Every row gives one point. A path goes straight from each point to the next, and from the last back to the first. The post is the endless flat space through its rows: a point in 2 columns, a line in 3, a plane in 4, and so on, so that a path can go around it. Count how often the path circles the post. Going back the other way cancels.

Post, one row:
-0.13; +0.11
Path, 24 rows:
+0.02; +0.45
-0.22; +0.41
-0.35; +0.25
-0.11; +0.34
+0.06; +0.27
+0.17; -0.02
-0.12; -0.22
-0.36; -0.03
-0.38; +0.20
-0.28; +0.60
+0.04; +0.31
+0.11; +0.07
+0.11; -0.39
-0.15; -0.04
+0.03; -0.32
+0.18; +0.04
+0.40; +0.10
+0.23; -0.29
-0.24; -0.15
-0.52; +0.06
-0.51; +0.49
-0.09; +0.32
+0.06; +0.16
+0.19; +0.11
Times around: 2

Post (2 x 3):
+0.14; -0.25; +0.24
+0.15; +0.26; -0.21
Path:
+0.12; -0.14; -0.26
+0.48; -0.10; -0.47
+0.59; +0.05; +0.12
+0.06; +0.59; -0.15
-0.07; +0.15; +0.03
+0.00; -0.15; -0.20
+0.29; -0.17; -0.43
+0.58; +0.23; -0.27
+0.30; +0.06; +0.00
+0.38; -0.04; -0.03
+0.36; +0.15; +0.23
-0.18; +0.12; +0.45
-0.07; +0.04; -0.04
Times around: 2

Post:
-0.16; +0.12; +0.02; -0.27; +0.05; +0.10
+0.37; +0.32; -0.24; +0.12; +0.03; -0.46
-0.23; -0.18; +0.50; +0.03; -0.13; -0.17
-0.27; +0.18; +0.29; -0.12; +0.36; +0.30
+0.21; +0.14; -0.36; +0.03; -0.49; +0.54
Path (14 x 6):
+0.32; +0.13; +0.30; +0.18; -0.49; -0.20
+0.24; +0.04; +0.60; +0.00; +0.00; +0.41
+0.43; -0.04; -0.38; +0.21; -0.13; -0.12
-0.41; -0.17; -0.31; -0.31; -0.09; -0.44
-0.11; +0.31; -0.24; -0.08; +0.11; -0.30
-0.14; -0.08; -0.20; +0.17; +0.19; +0.07
+0.21; +0.03; +0.06; +0.09; +0.04; +0.53
+0.18; +0.37; +0.34; -0.05; +0.30; +0.19
-0.04; +0.06; +0.12; -0.08; -0.56; +0.26
-0.33; +0.39; -0.01; +0.00; +0.21; -0.05
-0.13; -0.03; -0.06; +0.10; -0.11; +0.26
+0.08; +0.07; +0.02; -0.14; +0.75; +0.00
-0.63; -0.27; +0.09; -0.18; +0.07; -0.29
-0.48; +0.29; +0.25; -0.15; +0.11; -0.13
Times around: 0

Post (8 x 9):
-0.37; -0.29; -0.14; +0.19; +0.23; +0.46; +0.48; +0.13; -0.25
+0.11; +0.06; -0.20; +0.02; -0.35; -0.07; -0.10; -0.34; +0.06
-0.02; +0.01; -0.47; -0.28; -0.08; +0.05; -0.17; +0.52; -0.30
-0.20; -0.42; +0.03; +0.28; -0.15; +0.27; +0.31; +0.42; -0.42
-0.13; -0.33; +0.12; -0.27; +0.20; +0.22; -0.09; +0.06; -0.83
+0.14; +0.03; +0.05; -0.31; +0.19; -0.02; -0.34; +0.27; -0.21
-0.30; +0.12; -0.17; +0.48; -0.19; -0.57; -0.10; -0.77; -0.01
-0.34; -0.24; -0.41; +0.74; -0.21; +0.27; -0.11; -0.24; +0.14
Path:
+0.16; -0.57; -0.47; +0.14; +0.07; +0.18; -0.32; +0.05; -0.30
+0.25; -0.04; -0.14; +0.08; -0.11; +0.44; +0.19; +0.15; -0.61
-0.13; +0.26; -0.05; +0.14; +0.00; -0.27; -0.14; +0.35; -0.22
-0.28; +0.11; +0.11; -0.15; -0.40; -0.14; +0.43; +0.15; +0.14
-0.06; -0.27; -0.07; +0.06; -0.44; +0.15; +0.44; -0.14; -0.08
+0.24; -0.32; -0.27; +0.17; -0.13; -0.35; +0.17; -0.09; -0.16
+0.29; +0.00; -0.38; -0.22; -0.24; +0.00; +0.08; +0.28; -0.30
-0.10; -0.05; +0.23; +0.35; -0.05; +0.40; +0.13; -0.43; -0.25
-0.25; +0.03; +0.34; +0.18; -0.15; +0.38; +0.18; -0.02; -0.04
-0.21; -0.19; +0.01; -0.23; +0.05; -0.04; -0.10; +0.00; -0.13
-0.20; -0.22; -0.35; +0.62; -0.24; -0.12; +0.07; +0.36; +0.50
-0.12; -0.46; -0.24; +0.10; +0.39; +0.24; -0.01; +0.09; -0.39
+0.17; +0.07; -0.27; -0.08; +0.39; +0.19; -0.17; +0.15; +0.06
-0.17; +0.00; -0.57; +0.49; -0.02; +0.41; -0.18; +0.06; -0.40
-0.19; +0.10; -0.10; +0.14; -0.16; +0.26; -0.01; -0.06; -0.17
-0.50; -0.09; +0.14; +0.28; -0.01; -0.08; +0.01; +0.16; +0.04
-0.61; -0.30; -0.49; -0.04; +0.21; +0.28; +0.25; -0.12; +0.23
+0.04; +0.16; -0.23; -0.08; +0.38; -0.44; -0.06; +0.14; +0.25
+0.05; -0.22; +0.34; +0.45; -0.14; -0.03; +0.33; -0.46; -0.46
+0.00; -0.05; +0.24; +0.32; -0.30; +0.28; -0.09; -0.10; -0.14
-0.45; +0.02; -0.04; +0.07; -0.26; +0.19; +0.15; +0.07; +0.07
-0.34; -0.35; -0.03; +0.25; -0.42; +0.11; -0.07; +0.04; -0.30
-0.36; +0.07; -0.12; -0.05; +0.06; +0.01; +0.04; -0.03; -0.05
-0.43; -0.42; -0.18; -0.04; +0.06; -0.21; -0.18; -0.31; -0.50
Times around: 4

Post, 10 rows:
+0.46; +0.07; +0.02; +0.13; -0.06; -0.48; +0.22; -0.08; +0.44; +0.44; -0.06
-0.16; +0.17; -0.09; -0.28; -0.11; +0.11; +0.00; +0.40; -0.06; +0.13; -0.15
-0.06; +0.17; +0.13; -0.03; -0.29; +0.11; -0.30; +0.06; +0.18; +0.05; -0.19
+0.08; +0.27; -0.27; +0.10; +0.09; -0.02; +0.03; -0.10; -0.03; -0.43; -0.46
+0.04; +0.19; -0.14; +0.10; -0.14; +0.11; -0.34; -0.08; -0.05; +0.21; -0.19
-0.39; -0.36; +0.40; -0.52; +0.36; -0.10; +0.36; -0.17; +0.37; +0.37; +0.39
+0.12; -0.14; +0.21; -0.29; -0.08; -0.48; -0.02; +0.04; -0.32; +0.09; -0.13
-0.19; -0.10; +0.37; +0.04; +0.62; -0.13; +0.08; +0.09; -0.08; -0.07; -0.21
-0.11; +0.34; -0.05; +0.23; -0.37; +0.13; -0.10; -0.10; +0.01; +0.03; +0.18
+0.20; -0.04; +0.07; +0.26; +0.13; +0.13; -0.08; +0.08; -0.02; -0.49; +0.19
Path, 27 rows:
+0.36; +0.24; +0.59; +0.13; -0.07; -0.23; -0.53; -0.12; -0.14; -0.25; -0.19
+0.05; +0.18; +0.09; -0.22; -0.39; -0.14; -0.03; -0.17; +0.27; +0.22; -0.33
-0.46; -0.02; +0.43; +0.33; +0.21; +0.31; +0.23; +0.50; -0.06; +0.04; +0.29
-0.59; -0.04; +0.36; +0.06; +0.24; +0.21; -0.33; +0.37; -0.15; -0.22; -0.45
-0.21; +0.24; -0.10; +0.12; -0.04; +0.11; -0.28; +0.01; +0.12; -0.09; -0.32
-0.33; +0.06; +0.39; -0.21; +0.01; -0.18; -0.39; -0.12; -0.34; -0.09; -0.14
+0.35; +0.23; +0.05; +0.30; -0.14; -0.13; +0.05; +0.15; +0.09; +0.31; +0.26
+0.40; +0.27; -0.22; -0.16; -0.34; -0.42; +0.28; +0.12; -0.02; -0.08; -0.40
-0.16; -0.63; +0.24; -0.52; +0.31; +0.02; +0.12; +0.04; -0.41; -0.38; -0.24
-0.33; -0.17; +0.12; +0.22; -0.06; -0.16; -0.20; +0.07; -0.24; +0.00; +0.05
-0.19; +0.26; -0.33; +0.11; +0.06; -0.01; +0.24; -0.13; +0.33; +0.03; +0.09
-0.07; +0.04; +0.66; -0.09; +0.34; -0.20; -0.37; +0.32; -0.14; +0.16; +0.01
-0.11; -0.08; +0.30; -0.22; +0.53; -0.17; +0.24; +0.05; -0.15; +0.09; -0.09
-0.30; +0.46; -0.20; -0.03; -0.04; +0.71; +0.14; +0.13; +0.17; -0.11; -0.28
-0.20; -0.08; +0.05; +0.24; +0.07; -0.11; +0.44; -0.11; -0.39; -0.07; +0.21
+0.04; +0.05; -0.03; +0.35; +0.03; -0.26; +0.14; -0.28; +0.41; +0.34; +0.04
-0.36; -0.05; +0.19; -0.26; -0.26; +0.19; -0.06; -0.23; +0.77; -0.08; +0.41
-0.18; +0.31; +0.51; +0.24; -0.23; +0.52; -0.63; +0.64; +0.48; +0.46; +0.11
-0.12; +0.50; +0.19; -0.02; -0.21; +0.13; -0.20; -0.30; +0.06; +0.16; -0.13
+0.00; +0.35; -0.05; -0.05; +0.15; -0.02; +0.11; +0.40; +0.02; +0.38; +0.14
+0.46; +0.06; +0.09; +0.30; -0.12; -0.18; -0.54; -0.15; +0.51; +0.29; +0.05
-0.26; -0.06; +0.07; +0.16; +0.06; -0.34; +0.21; -0.04; -0.31; -0.14; +0.15
-0.07; -0.07; +0.16; -0.12; -0.75; -0.21; +0.05; +0.18; +0.13; +0.42; +0.23
+0.07; +0.07; -0.20; +0.18; -0.23; -0.03; +0.48; -0.23; -0.25; -0.09; +0.22
-0.71; -0.54; +0.82; +0.12; +0.50; -0.06; +0.09; -0.16; +0.24; -0.09; +0.16
-0.21; -0.01; -0.21; -0.25; -0.20; +0.11; -0.16; -0.29; +0.37; +0.23; +0.14
-0.23; +0.13; +0.38; +0.02; -0.03; -0.19; -0.16; -0.54; +0.47; +0.59; +0.06
Times around: 3
